Each row is a point. To make a cloud, some directions were put in groups of two or more. Within a group, all points are equally far from the middle, so they leave a hole (a ring in 2 directions, a hollow ball in 3). The other directions are filled evenly. Then the cloud was stretched, turned, moved and blurred a little. How many holes are there, and how many directions does each take, smallest first?

Cloud (19 x 3):
[[-23  45  -5]
 [ 32  -9  40]
 [-27 -47 -31]
 [ 36 -41  25]
 [-40  17 -38]
 [-14 -39 -46]
 [ 52 -35   3]
 [ 45 -44  -6]
 [ 36  -6  38]
 [-22   9  28]
 [-38  16 -43]
 [-28  31 -44]
 [ 26 -26 -48]
 [ 41  -6  35]
 [-19   6 -58]
 [-11  46 -43]
 [ 61  12  -1]
 [-26   0 -55]
 [ 26 -58 -12]]
Holes: 1 (3)

Cloud (31 x 4):
[[-56 -28   4  48]
 [  8 -70 -20 -23]
 [ 42 -15  -5  37]
 [-41 -33  -2  54]
 [-19  50 -28 -10]
 [ 15 -60  32   5]
 [-28  42 -39 -11]
 [ 21 -45   1 -57]
 [ 31 -44 -37 -39]
 [  9 -73  -2 -21]
 [-59  -9  -5 -28]
 [-58  -5  13  52]
 [ 44  18 -15 -37]
 [ 25 -45  -7 -54]
 [-70 -19  20  17]
 [-22  39 -37  46]
 [ 14 -60  23  17]
 [  0 -49  48 -19]
 [ 22  34  21   3]
 [-10 -55 -44 -12]
 [-63 -16 -20 -16]
 [-34  29 -47 -11]
 [ 25 -42  24  25]
 [ 16  44  12  -2]
 [-24  43 -31 -20]
 [ 55   3 -10  14]
 [ -5  45 -16 -26]
 [ 29  -5  38  13]
 [-18 -27 -63  -9]
 [ 56   4 -29 -25]
 [ 54   1 -28 -31]]
Holes: 2 (2, 2)

Cloud, 27 rows:
[[-76  34  -7   4]
 [ 49  26  35  13]
 [-12 -15 -14 -27]
 [ 10 -50  45   7]
 [ 30  13  59 -29]
 [ 34 -67 -60  12]
 [  9  42  44  -4]
 [ 42  22  59 -62]
 [ 46  20  44 -23]
 [-63  28 -52  13]
 [  3  27  43 -59]
 [ -7   2  23  50]
 [ 26  24  13  36]
 [-23  20  32 -10]
 [ 25  33   4  11]
 [-21 -48 -13 -18]
 [ -6  44 -37  17]
 [ 50 -40 -27   1]
 [ 27 -15   8  17]
 [ 24  -8  18 -69]
 [ 27  45  12 -30]
 [ 17 -78  19 -19]
 [ 47 -11  13  23]
 [  8 -27  36  30]
 [-52  16 -34  -8]
 [  3  38  10  31]
 [-41 -43 -40  47]]
Holes: 0

Cloud:
[[ 31 -22  17  -2 -48 -24]
 [-11 -41 -25  21  62 -36]
 [-74 -33   0  14  13  23]
 [-32  29  -7 -36   6 -43]
 [-14  20  -5  59 -22 -55]
 [ -3  -6 -42 -28   9 -62]
 [-23  32 -59  13 -16 -53]
 [-20  37  11  23  11 -52]
 [-28 -47   1  45  56   8]
 [-24 -13  39  55 -38 -27]
 [-73  -5   9 -24 -26 -13]
 [-67 -33 -30  11  12  20]
 [  4   3   5  33 -65  26]
 [-77 -20  32  10 -11 -16]
 [ 23 -31 -24  -1 -19 -58]
 [-40  31 -19  -2 -22 -57]
 [  6 -37   8 -27 -51  22]
 [-27 -46  17 -26   0 -40]
 [-27  36 -49  25  24 -49]
 [  0 -21  34  56  39  28]
 [ 20  -5  -9  15 -55  42]
 [-33 -34  42  26  44 -38]
 [  7 -23   5 -37  13 -38]
 [-45 -10 -20  65 -42 -19]
 [-29 -31  -4 -40 -36 -32]
 [ 20  -8  31 -14 -39  27]
 [-18  35 -17 -31   4 -49]
 [ -4 -14  24  57 -32  40]
 [ -7 -47   6  57 -23 -56]
 [ 27 -54 -39  37   2   4]
 [-41  31  10  10  30 -47]
 [-39 -22  -9  43  69 -17]
 [ 13 -32  59  31 -10 -18]
 [ 11 -50  -2  34  56   3]
 [  0   4 -10  76  21 -55]
 [ 29 -40 -23  57   2 -51]
 [-27 -55 -35 -11 -37  18]
 [ -7 -38  -2  13  49 -58]
 [-68 -26 -25   4  19  22]
 [-76 -39  25  24 -12  11]
 [-59 -16 -58  30 -23 -26]
 [ -3  41 -47  22 -18 -50]
 [-27 -11  13  67 -45 -32]
 [ 14 -41 -44   9  42 -17]
 [-29  25  -7 -41   7 -41]
 [-34  18  19 -10 -18  30]
 [-10 -44 -32  46  17 -63]
 [-37  32   7 -31  25 -18]
 [-53 -30 -47  26 -18 -59]]
Holes: 2 (3, 3)

Cloud, 49 rows:
[[  5  35 -21  44  -6  21]
 [ 30 -20 -17 -35 -17 -75]
 [-60   8  44  17  32  35]
 [-63 -24 -18  46  64  17]
 [-18 -34  -9 -55 -26  -5]
 [ 11 -33 -31 -48 -47 -10]
 [ -9 -16  -4  12   0  72]
 [ 27 -14  48   6 -31 -14]
 [-29 -30  49  11 -30  51]
 [  7  29 -45 -14  50 -20]
 [ 20 -40   2  -3 -28  26]
 [ 36  -2 -34  17 -47 -39]
 [ 44   3  28 -40  -3  16]
 [-21 -17  18  59   8  63]
 [ 31 -22 -33 -16 -32 -56]
 [ 28  17   8 -31  29  25]
 [-45  20 -56 -13  35 -50]
 [ -2 -28 -10  42  33 -59]
 [-10  10   9 -31  64  20]
 [  4  24 -10  29 -20  -4]
 [ 38  -1  -2 -52 -19  50]
 [  5 -37  23  90  -4 -14]
 [ 40  56 -39   5 -33 -14]
 [  9  -9 -15  -8  93 -34]
 [ -2 -25  40   4 -16 -25]
 [ 45  30 -12  71   1  17]
 [ 27  23 -39  25 -57  -8]
 [-16 -48  10   5  35   4]
 [ 44 -37 -18  22 -12  27]
 [ 22  63 -19  -3 -32 -49]
 [ 25 -50 -14 -22  19  39]
 [-56  44  27  16 -16  32]
 [ 17  22  13 -57   0 -13]
 [-33  34 -29 -20   4  26]
 [-54  -2 -10  37  27 -15]
 [-82 -25 -41  21  12  62]
 [  0  28 -26  57  71 -12]
 [  2  35  13 -26 -14  54]
 [ 13  -9  -7  66 -46  12]
 [-13 -40  21 -59 -36  -4]
 [  1 -94 -16  26  13   8]
 [-59   8  -9  13   3 -27]
 [-35 -60  -9  -8 -21  54]
 [ 48   5  -3 -21  34 -58]
 [ 22  16 -36  31  74  24]
 [  0 -23  -2  74  43 -20]
 [ 42 -13 -58 -37 -17 -50]
 [ 20 -27 -73  -3  -9 -48]
 [-20  53 -23 -10  37  -9]]
Holes: 0

Cloud:
[[  7 -29 -62  34 -32 -22 -37 -28]
 [ -3 -73   7  11  29   1  13  11]
 [ 35 -13  32   1  -6  40  26 -27]
 [  0  17 -14  19  22 -27 -67 -49]
 [-51   9  11  -1 -44 -50 -24   0]
 [ 16 -35  19  21  41 -33 -42  -5]
 [ 27  -4 -55  -1 -24  21 -32  33]
 [ 33  18 -31  17  19 -49 -15 -25]
 [ -6 -45   4 -27 -39  -8  25  16]
 [-47 -17 -47  -8  38  -8   1  -5]
 [ 43  18  -6 -34 -29 -38  -7 -43]
 [ 29 -25   1  -3   6  21  51 -36]
 [ 10  36  23 -38 -25  -9 -45 -26]
 [ 13 -40 -18 -10  11 -51 -40  16]
 [ 38 -64   0 -24  21  14  24 -13]
 [-18  30 -60  23 -20 -67 -19   2]
 [ 45 -30 -17 -41  38 -46  -2  26]
 [  8 -38   1 -58  47 -10 -51  34]
 [-21   8 -51 -14 -18 -43 -45  45]
 [ 42  55  -4   1 -15 -27 -33 -30]
 [ 18 -22 -14 -13  20  13 -51  32]
 [-17 -11  40 -46  23 -35   9  10]
 [-26  18  12  24  -1  38 -23 -27]
 [ 19  15 -18  47  36  -6 -74  11]
 [ -7   4  23 -64   0 -14   8 -42]
 [ 39 -14  -1  40  33 -88 -30  25]
 [-21  48 -33  34 -43  13 -28  27]
 [ 70 -24  -4  14  21  11  19 -16]
 [-16  41   5   0 -31   1 -25  33]
 [ 11 -17 -32 -12  38 -12 -79  -5]
 [-16 -65  11 -13 -24  15   8   3]
 [ 31 -23  -9  -9  -3 -14 -26  51]
 [ 26 -31 -56   5 -16  -7 -33  13]
 [-48  64 -30 -12 -20 -34 -47 -17]
 [-88  12  -2  13   0  -4 -24   0]
 [-37  14 -54  15   3  23 -80 -12]
 [ 67  -9  -8  17  38 -15   5 -14]
 [ 56  -7 -30 -24  51 -45 -11  22]
 [  1 -75 -24   8  -8  10 -22 -12]
 [  8  -3 -43 -33  57 -14 -12 -14]
 [ 66   4 -23  -4  13 -63  11   4]
 [ 27 -27  -9 -12  64  59 -32   0]
 [ -5  37 -48  13  -1 -39 -14  47]
 [ 39 -46 -20  61  29  10 -10  -6]
 [ 21 -40 -57  20   5   6 -14   9]
 [-22  11 -22 -29  -3  30   3  46]
 [ -1 -21  17 -11  26  14 -37  39]
 [  8  20  46 -40   7 -11 -11  31]
 [  4   8 -42 -18  46 -56 -18  36]
 [ 16 -71  -2 -18  17  19  -8 -22]
 [-36   4 -15  29   2  25   1  50]
 [-25  35 -58  15 -39   5 -13 -21]
 [ 61  -8   0 -16  25   1 -39  16]
 [ 41   7 -42  21 -17 -66   5   0]
 [-12  16 -51  16   1 -15 -95  10]
 [-20  40 -48  26 -35 -40 -22  50]
 [ 40 -37  25   5 -14  22   7  20]
 [  1 -35  15   2  19 -10  40 -20]
 [ 10 -36 -40  23  38 -18 -46 -11]
 [-11 -38 -68  20 -30 -21 -13  -8]
 [-33  43  -4  24   3 -16   7  32]
 [ -1 -36 -20 -61 -36 -21  15  32]
 [  1 -30   0   4 -11  35  -7 -57]
 [  1   6 -54   3 -24 -67  -6  17]
 [  1  12 -18 -52  30 -43   7  54]
 [-20 -22  25  16  35  41 -12  42]
 [ 45 -26   3 -20  78   2 -39  -6]
 [-53  13   0  42   3  23 -10 -42]
 [  8 -24  33 -26  27 -41   1  35]
 [ 27 -39  37  -5  74   7   4 -26]
 [-64 -12  33 -58  34   6 -28   9]
 [-26  21 -20 -13 -10   6 -11 -50]
 [ 14  48 -33  39  -8  19 -22  30]
 [-29  -3   2 -47  23  11  16  48]
 [-28  31  -4 -44 -40  24  20  -5]
 [-16  19   9 -13 -11  32   7 -38]
 [  7 -30 -45  70 -12 -26  33  23]
 [-20  10  24 -26  25   9 -65   9]
 [  6 -56 -15 -29  49 -25 -11  20]
 [ 42  -1  -8  -8 -12 -34 -42  52]
 [ -2  -3 -37  -2  25  12 -77  10]
 [ 44   1 -39  28  -3   9 -42  20]]
Holes: 1 (4)
